Each row of a before or after table is a point. One or more steps were done to the points. Then noise was added and the rows were shuffled. The steps act on how far a point lies along the listed directions, d1 being the first. Name the steps. A step turns or swaps two directions, mirrors them in a line or flattens them onto one, adds a multiple of one to another, or multiplies one. Angles are multiples of 10 degrees, from the lower direction toward the higher: turns from -170 to 170, lines from 10 to 170 but not 90. Use the fewest steps. Two steps may share a direction if one is a turn and the other turns, adds or multiplies; they go together, in the order done. Otherwise the lowest direction goes first.

Directions:
(1): [ -3 -54 -11]
(2): [ 53   0 -17]
Before:
[[-19  -7   6]
 [ 48  32  -4]
 [ 26   5  19]
 [ 86  23 -26]
 [ -2 -48  -9]
 [ 21  25 -22]
 [-39 -72  19]
 [  3  -4  13]]
After, 8 rows:
[[-34 -48   4]
 [  7  20   4]
 [  5  -2  13]
 [-26 -87 -14]
 [ -4 -22  23]
 [-26 -21 -18]
 [ 46   0 -15]
 [ 75  38   7]]
Steps: swap d1 and d2

Directions:
(1): [-22 -63  -1  25  10  31]
(2): [51 -3 46 35 -8  6]
(3): [ -9  -2  38 -49 -27  38]
(4): [ -8 -11 -15  17 -72 -17]
(5): [-24 -22  41 -11   9 -56]
Before (14 x 6):
[[-13   2  42  -2  27 -47]
 [-38 -14  25 -58 -27  12]
 [ 10 -12  49 -22   6  -1]
 [ 36  44  -9  15  17 -95]
 [-19  -2   1  12  15 -50]
 [ -7  23 -15  18  29 -64]
 [  7  25  13 -12  15 -46]
 [-30   1  34 -42 -23 -29]
 [-35 -40  27 -52 -31  25]
 [ 10 -13  11   0  44 -15]
 [ -4 -12  60 -47 -44  21]
 [-12 -32  -1  35 -10 -44]
 [-15  -1 -22 -55 -30  -6]
 [ 41  25  -4  50  18 -51]]
After (14 x 6):
[[ -3 -25  14  22  47 -30]
 [  2 -42  64 -30 -18  34]
 [-20 -21 -22  -2 -15 -31]
 [ -1   3  65 -28  -9 -20]
 [-22  -8  52 -67  -4  27]
 [  7 -18  63 -29 -32  14]
 [-29 -10  15 -42  -8 -12]
 [ -4  -4  14  20  10 -50]
 [ 18  52 -24  -1  25 -96]
 [ -9  28 -48  15  41 -53]
 [  2  22   1  -8  -8 -55]
 [-36   1  17  -7  -4 -62]
 [ 51  -5  38 -17 -21   2]
 [  3  20   0  35   4 -67]]
Steps: turn d2 and d4 by -150 degrees

Directions:
(1): [ 57  -8   6 -32  -9 -19 -35 -27  65   3  18]
(2): [ -3 -30  -8  52  16  -7 -10 -33  22  40 -63]
(3): [ -1 -52  10 -19   4 -29  38 -12 -22  59  42]
Before (10 x 11):
[[ -1 -37 -13  16  15 -16  14  -8  -1  22 -10]
 [ 12  28  24 -16 -12  16 -27  42  -2 -45  19]
 [ 19 -19   1 -30   1 -16   6 -16  15   5  19]
 [-42  18  -6  49  15  27  -8   1  -8 -38 -70]
 [ 12  11  19 -21   3   5   7  33  -5 -27  29]
 [ 64  -5 -14  17  -2  -3 -56 -38  95 -12 -24]
 [-17 -13  17 -16  -2  11  35  14 -44  11  26]
 [ -1  -8 -13  39   7  19 -21 -45  39  15 -58]
 [ -1  10   1  44  13  -7 -17 -20  29  14 -29]
 [ 50  -2   8 -43 -18 -26 -38  -1  40 -26  23]]
After (10 x 11):
[[ 18  -9 -26  77  12  13 -39 -36  62   1 -82]
 [-48  47  -4  26   7  40  -5  27 -27 -75 -44]
 [-39   8 -17  54  10  36   1 -20  -6   1 -63]
 [ 15 -31  -1 -15   7 -20   8 -26  16  23   3]
 [-26  21  -1  53  15   5  -2  -3  -2   3 -32]
 [-14 -34 -12  13  15 -13  29   4 -24  20   0]
 [  6 -17  22 -40  -9   2  28   9 -26  12  50]
 [ 45 -23   2  -1  -7 -29 -45 -24  55   2 -26]
 [ 33   3  20 -22   3  -4  -9  16  25 -20  22]
 [ 35  24  23 -14 -12  10 -49  24  33 -41   4]]
Steps: turn d1 and d2 by 50 degrees; multiply d3 by 1.3

Directions:
(1): [  7   8 -15  17  -5 -50 -50   4  38 -38 -39 -33 -14 -54]
(2): [-74 -18  -1 -15 -53  26  37  12   5  10 -20 -11 -19 -47]
(3): [ -8  13 -33 -12  24  64 -27  43  -1 -36 -53  34   6  14]
(4): [ 34 -78 -34  -1 -43 -15  16 -12  30 -12 -19  38  19  19]
Before (13 x 14):
[[-13 -11 -11  -2  -9  13   8  13  12   5 -18   5   1  -9]
 [-12 -22 -15 -23 -11  54  26   9  -9  25  -4  41   2  24]
 [ 17   1   8  10   6   7   4 -21 -18  -2  18   7  16  24]
 [-23  24 -11  -2  38   5 -15  19  -3 -19 -21  -2 -19 -14]
 [ 36 -10  -2   1  -3 -40  -3 -20  -3  -1  22  12   8  19]
 [ 16  25  13   2  21  -6   5 -13 -22  15  46   6  10  33]
 [-12   5  18 -11   6  15  31 -10 -31  18  15  12  14  21]
 [ 24   2  16   4  28 -20  -1 -16 -13   7  17  -5  -3  17]
 [ 16 -13   5   5  -2 -27  -6  -2   8   3   7 -21   1  -7]
 [-34  28  21   7   3   6  18 -11 -11  21  26 -22 -28 -12]
 [ -6 -12   7  -2 -35 -34   9   3  12  10   4 -14   0 -33]
 [ 14 -28   3 -18 -17  10  32   0 -15  17  14  36   6  28]
 [ 19   8  -4   3  40  25  -8  -2 -16   5  17  27  15  47]]
After (13 x 14):
[[ 90   3  -1   8  40 -47 -25 -29 -14  -4  41  28  26  64]
 [-36 -28 -20  -5 -53 -22  -6   2  39  -1 -38 -19 -27 -69]
 [-69  21  22   1 -23  14  33  -5  -5  24  17 -29 -37 -39]
 [ 57  12   8  26  28 -36 -31 -32  -6 -17  20  -5  22  26]
 [-29  23 -10  -7  38  19  -6  22  -9 -14 -19   4 -17  -7]
 [ 80  41  13  26  57 -66 -44 -29  -7  -7  51  -9  17  40]
 [-52 -24   9 -23 -55  27  55  17 -11  32   5   9   1 -21]
 [-47 -20 -12  -7 -34  20  23  17  17   8 -27  -3  -9 -34]
 [ 96  27  -4  37  77 -62 -75 -23  13 -25  18  -2  17  39]
 [ 77  17  17  16  66 -41 -29 -23 -16  -1  32   2  11  51]
 [ 21 -26   1   0 -29 -51  -1 -10  18  -4  -2  -1  -8 -23]
 [ 27 -11   7  -2  15   2   7   1 -12  12  19   2  13  31]
 [ -8   7  16   6  -7 -45   0 -19   1  -2  -2 -26  -1 -29]]
Steps: mirror d1 and d3 in the line at 70 degrees; multiply d2 by 3
